Rows are points. Each copy is the shape, with its points in the same order, stretched, turned, moved and blurred by noise. Some copies are also mirrored. Which?

Shape:
[[-36  14]
 [ -9   9]
 [ 38 -12]
 [-28 -21]
 [ -6  -1]
 [  1  10]]
Copy 1 (6 x 2):
[[ 11 -56]
 [  5 -11]
 [  6  60]
 [ 52 -27]
 [ 18  -5]
 [ -2  -3]]
Copy 1 is: only turned
Copy 2:
[[-36 -19]
 [-20  -6]
 [ 16   7]
 [-11 -33]
 [-12 -11]
 [-16  -1]]
Copy 2 is: only turned
Copy 3:
[[ 32  -5]
 [ 11   3]
 [-30  -4]
 [ 19 -29]
 [  3  -9]
 [  5   4]]
Copy 3 is: mirrored

Shape, 6 rows:
[[ -1  13   2]
 [ 12  19  17]
 [-29  34   0]
 [ 23 -59  -7]
 [  4   8   5]
 [  9  33 -10]]
Copy 1, 6 rows:
[[ -2  -2  -3]
 [-10  22 -11]
 [-19 -36  23]
 [ 60  45  -3]
 [  0   7  -4]
 [-21 -12 -25]]
Copy 1 is: only turned
Copy 2:
[[-15  -8   8]
 [ -8 -28  15]
 [-33 -29 -28]
 [ 37  57  30]
 [ -7 -12   8]
 [-34 -18  25]]
Copy 2 is: only turned

Shape:
[[ 32 -17   5  -7]
 [  5   5 -23  -4]
 [ 26 -16  17  -1]
 [  6  -9  10  19]
 [  3 -20 -30 -20]
 [ -1  -9 -12 -20]
 [ -3  -1 -41   7]
 [  4   9   8 -22]
 [  3 -12  -6 -20]
 [  2  60   6 -15]]
Copy 1 (10 x 4):
[[  9 -17  -8 -33]
 [ 17  -6  10  -1]
 [ -8 -19  -6 -29]
 [-14 -24   8  -8]
 [ 21 -10 -18  -3]
 [  8   2 -12  -7]
 [ 24 -20  12  13]
 [ -5  18  -1 -17]
 [  4   3 -15  -9]
 [  3  39  40  -9]]
Copy 1 is: only turned
Copy 2 (10 x 4):
[[-19  -8 -10 -15]
 [  3   2 -21  18]
 [-13  -2   0 -20]
 [ 12 -11  13  -2]
 [-28   7 -16  28]
 [-17  19  -6  14]
 [  2 -12 -16  42]
 [  2  28 -14 -13]
 [-19  16  -7   7]
 [ 45  35 -33 -16]]
Copy 2 is: only turned

Shape, 12 rows:
[[ -4 -28   8  30 -10  41]
 [-43   5  38 -17  -5  15]
 [  3   3 -16  23  23 -12]
 [ 35  30 -21  -3  20 -21]
 [ -7 -10  -8 -37 -22  31]
 [-26 -32  -2   4 -33  40]
 [-14  22  -5 -37  23   2]
 [  8  23 -16   7  31  -1]
 [-45  32   5 -35 -21 -23]
 [-10  53 -18 -30  15  -9]
 [-41 -22 -10 -19  -8  36]
 [ 13 -14 -12 -16  33  -6]]
Copy 1, 12 rows:
[[ 22 -10   9   1  40   9]
 [ 15 -11 -16  16  10  46]
 [ 11  16  -1  16   7 -18]
 [ -5  20  12   4 -19  -9]
 [-10  -6  -4 -23  18  36]
 [ 24  -9 -10 -15  37  24]
 [-15  17  -9   5  -4  31]
 [  0  25   8  12   1  -4]
 [ 15   8 -32  -7 -19  40]
 [ -6  37  -5   3 -22  22]
 [  0   1 -20  -8  38  34]
 [-21   6  -1  12   9   0]]
Copy 1 is: only turned
Copy 2:
[[ -3  12   5  35  -1  17]
 [-25   0  26  -7  46  32]
 [ -6   3 -18 -11  14 -23]
 [  5  13 -36 -45   9 -10]
 [  0 -10  28 -16 -10  19]
 [ -7   1  37  20   2  10]
 [-23  10   8 -42  11   4]
 [ -7  23 -18 -15  11  -8]
 [  4  -1  36 -52  60   2]
 [  2  26   8 -60  27   5]
 [-18   1  45   2  -2  -2]
 [-19 -20 -19 -19  -8 -12]]
Copy 2 is: only turned
Copy 3 (12 x 6):
[[ -2 -10 -37  36  -2  -1]
 [ -6 -21   1  20 -21  29]
 [-37  18   4  28   0 -34]
 [-24  52  14  -9  -5 -44]
 [ 12 -14 -17 -17   9   6]
 [ 14 -44 -32  20  18   3]
 [-34  11   6 -12  -2  -2]
 [-43  35   5  10  -1 -23]
 [  4 -22  40 -14  12   3]
 [-33  38  24 -18  17 -12]
 [-16 -44 -27  13  23  15]
 [-33   1  -5   9 -17 -29]]
Copy 3 is: mirrored

Shape:
[[ 47   8  -2 -13 -22 -30  23  -9 -16]
 [ 28 -15  -1  10 -35 -25  -3  -1 -22]
 [ 20   3  17 -13 -28 -24  14   1 -16]
 [ -7  24  12   0  14  26   5  11 -15]
 [ 22  -9  11 -14   3 -23  -1  19  -5]
 [ -2  -2 -12  26   3  -8 -24 -10  37]
 [ 14  23  12  -8 -35 -16  28  35 -17]
 [ 16  -3  -7   6  10  37  21  20 -14]
 [ 11 -16   0  32  -2  10   4  -9  46]
 [  6 -11 -13 -15 -20 -26  20   5 -10]
 [-10  24  -8 -14  19  26  10  12 -23]
 [-22  13  20  -9  17  42  24   8 -17]
 [  8  -5   2 -22   8  43   6   1 -21]
 [  1 -22  -1  60  18 -16  -1 -16  37]]
Copy 1:
[[ -2 -24  28  -4  26 -16  41 -33 -24]
 [-16 -36  28   8  -6   4  34 -14  -9]
 [  0 -12  29  -1   9 -13  11 -22 -23]
 [  5   7   4  21  24  -3 -44 -31  -2]
 [-22 -19  11 -13  10   5  -7 -16 -21]
 [-19 -18 -15   0 -18  -9  12   2  36]
 [  5 -12  45   5  54 -13 -13 -10 -22]
 [-10   1  -4  31  39   2 -27 -18 -16]
 [-31  -9 -10   5  -2 -34  11   3  26]
 [  1  -7  13   7   9   1  24   4 -23]
 [ 25  14  -2  25  29   8 -39 -24 -10]
 [ 12  28  -1  27  24 -19 -59 -24 -19]
 [ -7  27  -2  29  17  13 -22 -32 -20]
 [-18 -36 -28   2 -28 -39   6   5  22]]
Copy 1 is: only turned
Copy 2, 14 rows:
[[ 17  10  -3 -11  12 -24  13 -38 -11]
 [ 10  24  -4  12   6 -32   5 -21  -8]
 [-10  15   2  -5  15 -18  11 -33  -1]
 [-19 -10  10  -8 -11   6  17   3   6]
 [  6  25   4  -1  14   8   2 -19  -1]
 [  2  -9 -19   7   3   9 -22  20 -17]
 [ -7  -8  24  -6   6 -16  16 -44  24]
 [-11  10  -2  22 -24  11  30  -3  -2]
 [ -5 -18 -13  21  -3  22 -23  11 -38]
 [ -1  11  -8   1  33   1  20 -22   4]
 [-17  -1  -1 -15 -12  11  33   5  15]
 [-38  -5  14  -2 -14  16  31   3   0]
 [-34  25 -12  13 -18  21  29  -7  -9]
 [ 28 -24  -2   9   9  12 -19  29 -38]]
Copy 2 is: mirrored
Copy 3:
[[  9  34 -23  -2   3 -32 -13 -36  10]
 [  2  22 -16  13  15 -10 -38 -32  19]
 [ -5  30 -11  21   5 -23 -17 -32  -3]
 [ 19   3   0  26   6   0  25   0 -12]
 [-19  33  -5   7  22 -13   5 -28  18]
 [-10 -10   3 -44   0   5 -19  18  41]
 [ -1  34 -24  51  -8 -21  -4 -17   5]
 [ 30 -24 -15  28   1 -11  25 -16   5]
 [ -2 -40  12 -25 -26 -10 -15   9  35]
 [-18  15 -32   7   4 -12 -14 -25   8]
 [ 21   6 -23  21  18   2  31  -2 -14]
 [ 21 -17  -1  44   2  -3  38  -6 -36]
 [ 18 -19 -12  28  28 -16  17 -14 -12]
 [ -8 -25  23 -50 -31  15 -18 -10  37]]
Copy 3 is: only turned
Copy 4:
[[-45  34 -35 -12 -35 -35  18  23  21]
 [-35  18 -48  26 -19 -24   6  19  11]
 [-12  20 -31 -12 -23 -31   8  22  12]
 [  7  13  18 -33   0  17  11 -16  14]
 [-14  21  -8  -1 -13 -36 -18   2  22]
 [-25  -4  -1  17  42 -18   3   8  17]
 [ 15  54 -17 -18 -27  -8   7  34  16]
 [ -9  33  33   3 -23   5   8 -12   1]
 [-26  24  27  32  36 -30  23   3  -3]
 [-19  21 -10  -5 -30 -23 -11  39  -1]
 [ -1  10  26 -40 -20  21  -4  -5   9]
 [ 19   6  36 -40  -9  18  13 -12 -18]
 [-10 -13  38 -17 -32  -3   8 -12   8]
 [-41  27 -19  36  58 -16  10 -15 -25]]
Copy 4 is: mirrored

Shape (14 x 11):
[[ -1  -6   1   1 -12  18  14 -18   1 -38 -39]
 [ 39  -8 -20  -1 -25  13  15  18  -1   1 -13]
 [ -6  15  12 -19  39   5  17  -9 -10 -14  12]
 [-29 -11 -17   9 -16 -20  -6 -15   8  -3  -6]
 [ -3   2  -8 -10 -11  35 -32  20  10  10 -22]
 [  7  -5  -7  12  -4   1 -34  45 -26  -6  37]
 [  6 -13   5   8   8  22 -12 -27  32  -8   3]
 [  0 -35   8  34 -10 -24  -8  18  19 -15   8]
 [ 17  -7 -30   2 -13 -14  -8  11  10  13 -41]
 [-31  -6   7 -19  20   6 -20   3   9  -3   8]
 [ -8  21 -27   3  16   2   9 -13  27  -3 -22]
 [  8  11   5   9 -35   7 -33  15  43  10   2]
 [-42   0   5  30  -5  18  31  -9 -13   0  -5]
 [ -1  15   7 -13  16  10 -27 -25  16   5 -29]]
Copy 1 (14 x 11):
[[ -9 -27  36   3  11 -10   4  -1 -17  15  -3]
 [-23   1  -3  19  23  -6  19   4  20   7 -20]
 [ 29 -13  12   7 -20  18  -9  -4  -5 -17  -3]
 [-28 -10  -1 -26   0 -21 -27  19 -18  10  16]
 [-10 -13  -7   5  38   3  -4  13 -23  -4   3]
 [  5 -38 -34 -21  21  14  11  26  15 -23 -26]
 [-34   4  29 -29   0  16 -18 -18 -34  -8   7]
 [-29 -20   2 -51  17   0   5  12  11   5  10]
 [-25  11 -14   7  24 -13 -15  12  -2  34   5]
 [  6 -19   3 -17  -2  14 -14   5 -27 -17  22]
 [-23  12  20   5   9   2 -43   6 -12  11  14]
 [-42  -5  11 -14  28  17   7  42 -17  -1  11]
 [ 15  -2  21  -6   6 -42  -9  21  11  -9  -6]
 [  3   6   9   0   5  18 -26   3 -47  13  10]]
Copy 1 is: mirrored
Copy 2 (14 x 11):
[[ 18  -5 -60 -21  -9  15  -4  -5 -14   2   1]
 [  5  -7  -8  11 -13  20  26  -9   8  -9  18]
 [ 30  -6  12   3 -17   4  -4 -14 -28  34  -7]
 [ 16   0 -25 -21  27  -8 -20  -8  -6 -13 -10]
 [  6 -17  -8 -14  -8 -13 -11  42 -19  -8   6]
 [-11 -28  13   0  13  12 -18   0   3  17  25]
 [-11   6 -30   5 -22 -23  -9   2  -3  16 -19]
 [-10  14 -35 -14  14  -8 -18 -14  30  23   9]
 [  6  14  -5 -24  -4   5   9   8   1 -26  -2]
 [ 17  -7  -1 -16  11 -21 -18  15 -29  22  -2]
 [ 29   8   0 -20 -24 -16 -10  -6 -23 -17  -5]
 [ -9  15 -12  12  -5 -23 -29  36   3 -18   1]
 [ 49 -38 -28 -14   8  -6 -24 -10  10  17  -6]
 [  3  15  -9 -11 -24 -13 -19  32 -26  -2 -34]]
Copy 2 is: only turned
Copy 3, 14 rows:
[[-16 -16  -1  13 -40  18   5 -29 -21 -11 -35]
 [  3 -31 -10   0  -1  -3  -6 -38 -35   6   6]
 [-32  -1  -4   1  29  26  15   0  18 -19 -12]
 [  4  14 -16 -15 -34   7 -21  -1   5  -5   1]
 [ -7  -1 -21 -14 -13 -30   1   9 -34  18 -22]
 [  3 -25   8 -49  26 -17 -19  33   8 -15   9]
 [-40  17  11   4 -12  10 -14   4 -19  16  -5]
 [ 12  15  19 -17  -3   7 -46   4  -7 -24   8]
 [ 28   5  -7 -10 -26  -8   1 -28 -36  24  11]
 [-21  21 -13 -22  10   2  -7  13   4  -3 -22]
 [  2  11 -25   5 -15  25   6 -16 -17  27 -10]
 [  1  19 -11   4 -19 -31 -38   2 -16  37 -21]
 [ -4  -4 -36  14  -9  19  -3  21   3 -38  -4]
 [-29  21   2  14 -13  -9  18   0  -7  27 -22]]
Copy 3 is: only turned
Copy 4:
[[ 18   8  -9   8 -36  29 -31  17 -12  -3  -1]
 [  7  -9  -1 -11 -17  -6 -10  -4 -33  32  -9]
 [ -5  35  -6  22   7  -8   1  17  36  16 -23]
 [ -5   5  29  11  12  23   1  15  -9 -30  20]
 [ 10 -15  -8 -13 -36  -4  18 -13   3 -16   3]
 [ 17   5  12  -3   3 -15  58  -5   7  35  34]
 [ -7  35   1  36 -25   8 -17 -11 -18 -10   5]
 [ 10  -5  32  34   4  24   8 -12 -29  16  33]
 [-18 -34   7  -6 -13  27   5   0 -21   7  -2]
 [  6  17   7  18   0  -5  24   5  22 -22  -2]
 [-29  15  22   4 -20  22 -16  -8  15 -11 -16]
 [-16 -29  20  10 -27 -19  -3 -27 -11 -22  30]
 [ 26  20  16   0  16  34 -21 -14  21 -20  12]
 [-29   0 -21  21 -30  14  -5   6  18 -21  -4]]
Copy 4 is: only turned

Shape:
[[ 23 -15 -17  25   0  -5  14  13 -27 -25 -27  -5]
 [ -6 -35  34   1  18  16   3   2 -22  14  17   5]
 [ -1   9 -12 -11  24 -11  -1   4  -1 -21  21   1]
 [-14 -29  -7 -16  21 -16  -5 -16  18  -4   5  -3]
 [ 19   2  19  23  33  16 -20 -19   6  -7  -4   9]
 [ -7   0   5  14  24  26 -17   6  -2 -12 -13   1]
 [ 19  13  22 -18  40 -22   8 -23 -27 -20  17 -27]
 [-18   0 -10  21   1  18 -16  31 -24 -16  22  -8]
 [-27 -39  -9 -26  21 -14  18  13  19 -11 -17   8]
 [ 16 -26  13  11  40 -17 -16  -6  20  27  -7   1]
 [ 28 -26 -11 -15  36   3  12   1  22  17   0 -27]
 [ 27 -35 -14 -27  -8   8  -1 -25 -30  26 -15 -26]
 [ -7  15  -9   2  43  22  16 -15 -27  -4  11   4]
 [ -6  11  10   7   1  10 -10  -9  14  -2  13  -5]
 [ -9   0 -17 -21   7   0  20   6   5  14 -11 -14]
 [ 14  13  22 -10   6  11 -15  21 -19  10 -24  14]
 [-23   1 -15  -5  20 -24 -15 -19  19 -22 -18 -17]]
Copy 1 (17 x 12):
[[  6  21  36  18 -17  13 -11 -29 -17  26  -2   1]
 [ -4  20   0  -2 -32  20  -8  29  39 -15  19  -2]
 [ 12 -37   9  27 -17  -4  23  13   9  13  -5   2]
 [ 31 -31  -2   2 -16   4  -8  26  -4   3 -13  21]
 [-18   2  -6  22 -35   4  -4  -1 -18 -23 -14 -46]
 [-27   1   4  22  -3   8   3  13 -18  -9  -1 -16]
 [ 38 -34  45  14 -38   6  -3   9  35  -2  11 -44]
 [-31   0  15  36  -6 -10  15  34  21   8  -6  19]
 [ 29 -21   1  -9  -1  35   6  16 -16  31   0  41]
 [ 12 -18   5  -2 -58  11  -7  -4 -32 -39 -20  -5]
 [ 37 -20  30   1 -12  24  -4 -11  -9 -47 -14   7]
 [ 46  18  27  -6   5  -4 -43  -9  16 -32  36  20]
 [  0   5  16  36  -4  10  32  28   6  -7  28 -25]
 [ -7  -7   1  -2  -6 -17   3  18   2  -4 -24 -12]
 [ 27  -7  29 -10  19   6  11   4 -11  -2   9  24]
 [-19   4   6  -3 -15   6   1 -23  -9  -7  33 -12]
 [ 21 -42  18   6  -6 -10  -7  26 -33  20 -26   7]]
Copy 1 is: mirrored
Copy 2 (17 x 12):
[[  5   8   1   7 -33  15 -60  10  20  -6 -25  -2]
 [ -6  -7 -12   2  28   0   6   3 -29 -35 -14   3]
 [  8  -8  -1 -13 -22 -23  -2 -14 -11 -14 -13  -1]
 [ 15 -33 -40  -1  10 -21  -9  -9 -12  -6  -8   8]
 [-25   9  -4 -35  -3   0 -20 -44 -38  -5 -18 -15]
 [-25  12  -2 -12   7 -13 -17 -26 -13  -7 -20 -26]
 [  6 -17 -18 -52  -1 -17  16  12 -37 -18 -41  10]
 [-26  32   8  -5 -16 -21 -12   3   9 -28   3  -3]
 [ 21 -36 -17  39  19 -24 -13   1   2  -8 -19  -1]
 [ 31  -8 -20 -11  25  -5 -22 -27 -49  -1  -3   5]
 [ 51 -17 -23  -4  26   4 -13  -8 -35 -16  -1 -33]
 [ 36 -35 -53 -13  40  52 -11  14  27 -28 -21  -2]
 [-17  31 -17  -2  -6  10  21 -14 -22  -3 -35 -24]
 [-22  -4   3 -25  -4 -12   0  -5 -20   1   6  -9]
 [ 26 -11  -9  14  14  11   7  14  -1  11  -8 -19]
 [ -5   0  37  -4  19  11  -5  -6   3 -15 -27 -10]
 [  2 -21 -35 -20  -5 -29 -14  -7   1  26 -18  12]]
Copy 2 is: only turned

Shape:
[[  8  12   9   4  11  -8  18   3  27   2   7  -7]
 [-14 -10  -4  15  -2   0  18   5 -11 -17  -4  -2]
 [  1  14   8  13 -10  -9   0  -1 -12 -10 -13 -10]
 [ -8  -5   3 -12  17  18  15  -5  -7   2  -9  -8]
 [  7  -5  -4  12   9  14   1  18 -11   3   7  -2]
 [ -5  -3   4   6  -2  18  -1  -5  18   3   3  -1]
 [ 15 -11 -60  16   4  -4 -30  -6  -8   4  21  -7]
 [ -4  -7 -22  16  -9  -3  19  28  -3  -4 -13  -9]
 [  7  -6  11  13   0  -8  20   1  14   5  28   2]
 [  4 -11   0   7   3   1 -20  -6 -11   3 -13  -6]
 [ -6 -12   8 -17 -10  28   4  -6  -5   3  12 -10]
 [  5  -6   0   5 -11   9  20  13 -11 -23   6  -6]
 [ -1 -13   3 -17  -9  -1   6  49   0  -6   1   1]
 [ 28   8   0   6   1  -8  18  -6  -9   4  14  27]
 [ -2  10  13  11 -10  -6   9  -4 -13   6  -8  -9]
 [ -9  21   9   0  -7  -2 -16  -6 -11   2   5   2]]
Copy 1:
[[  1  -8 -28  22  -9  28  -2  -4   2  -6   6  19]
 [  9  18  14 -14 -12 -10   5 -16  12 -14   1  21]
 [-13 -10  17  -3  13   2  -2 -18   1  14   7  28]
 [ 28  -3  12  -3  -9  10 -19  -3   1 -13  -6 -12]
 [ 12   6   4  -3  -1 -25  -1   0 -11   3   8  -3]
 [  3   7  -1  12 -15   6  -8  -7  18   4 -11  -9]
 [-18  12 -18 -40  -4 -45   1  38  23   9  33   0]
 [ 23  20  12 -15 -22 -12   0   2  -6   7  19  34]
 [ -4  -4 -28  13 -23   6  17  -8   0 -12 -15  17]
 [  3 -11  22 -10   8 -16   0 -10  12  21  10  -6]
 [  7  -1  28   7 -27   4 -11  10   5 -16 -13 -23]
 [ -7  17  16  -7 -13   0   0  -8 -11 -13   9  14]
 [ 25  13  35  23 -15   0  17  27 -18  11  20  11]
 [-23   0 -29 -24   7   5  13   9 -23  11 -25   8]
 [  4 -18  11  -3   3   1  -7 -21  -4  10  -7  26]
 [-11 -13  19  13  19   0  -6   7  11  18 -14  16]]
Copy 1 is: mirrored
Copy 2, 16 rows:
[[  5  12   0   4   5   3 -12  11  -6  23  -7  31]
 [  5   8   3   3 -10  -6 -15   9  25  -7  -2  -9]
 [ -1 -18 -12  13 -21   5 -21  -2   8   6  -4   3]
 [ 11  11   1   1   7 -21  -3  -5  11  11 -13 -18]
 [ 16   3   6   8  -3   7  16   0   3  -4   2   5]
 [ -2  12   3   6   2 -15   3   5   3  14  15   8]
 [  8 -10  21 -26 -35 -16  46   6   3 -14   6  36]
 [ -7  15  -8   4 -25  15   1  11  14 -13  -9   5]
 [  0   5  15   1   9   6  -7  27  -8  10   4  18]
 [  4 -14  -6  -9 -16  -4  -2 -10   1   2   9 -11]
 [ -7   6   9  14   3 -25   7   4  -9   1   1 -20]
 [ -1   7  15  21 -15   0 -10   5   7  -9  -7  -2]
 [-12  13 -16  15  -6  21  -8  -6 -18 -34 -14   2]
 [-15 -15  31  -1  12  20  -1   5   1  15  -4  20]
 [ -5 -16 -13  10 -10   5 -15   8   5  16  -5  -6]
 [  0 -23 -16  13   0 -11  -6  -5   1   5   1  12]]
Copy 2 is: only turned
Copy 3, 16 rows:
[[-22   8 -29  12  20  10  -9 -10 -12   9  13 -13]
 [-14 -12   9 -19   0   4  24  -4  -4  13  -9   4]
 [ -5 -13  22 -21   7  -5   7 -21   2   3  -2 -15]
 [-16  -4  11  14   4   6   1   0 -20   1 -17  12]
 [-12  -5   5  13   0  -8  25   6  -1  -8  -2  -2]
 [-17   6 -12   3  16   8   5  -5   1 -13 -13   9]
 [ 35 -21 -11 -11   3  -4  15  27   4 -24  17  30]
 [-11   2   4 -27   1  -7  19  17 -21  11  12  -4]
 [-14  -2 -23   3   0  23  11   0   6  -2   3 -14]
 [  2  -5  23  -8 -10  -8   8  -4  17 -10  -3   9]
 [  3   3  17  13   0  23  13   6  -7 -12 -28  12]
 [ -8  -8   9  -7  15  12  25   3  -6  12  -9 -12]
 [ -5  30   7   2 -12  -7  27  15 -16  28  -7  -7]
 [ -4 -24 -20   2   6   3  -3   9   8  -3 -11 -27]
 [ -7 -10  20 -18  -6   1   5 -18  -5  -8  -3 -17]
 [  9  -7   6  -1  -1  -6   8 -29  -2 -12 -19  -2]]
Copy 3 is: only turned
Copy 4, 16 rows:
[[  3   5  -3  -1 -31  -4 -14  11 -26  11   6  -2]
 [ -8  11   7  -3  14  11  17   4 -18   8 -15   3]
 [  8 -10   3 -16  -8  15  16   2 -25 -16 -14  -3]
 [-11   1 -16  16  10  -9  29   7   2  10   7  12]
 [-12  18   3   9  10  13  11  -2  -9 -10   3  -2]
 [ -7   8  -9  -8   0   1 -13  10  -9   3   9  -1]
 [-37   8  38  -1  30  23 -29 -19 -29  12  32 -13]
 [  0  10   9  17  26  23   0   7 -11   7  -5  -3]
 [ -9  19  13  -2 -23  -5 -10  17 -20   2  -8  -2]
 [ -3   8   5 -16   1  18  16   1  -7  -8   9   5]
 [ -8   3 -10  10  17 -20  15   9  15  -9  13  -3]
 [ -3  14   4   0  20   4  21   1 -15   0 -11 -20]
 [ 26  20   2  19  20   5   1  -4  20  -2  -3   2]
 [-27  10  17  -8 -23   9  18 -16 -10   2 -24 -17]
 [  4 -11  -1  -3 -11   5  20  10 -16 -22 -14   4]
 [  1 -14   1 -11  -7  -6   0  -5 -10 -28 -12   9]]
Copy 4 is: only turned
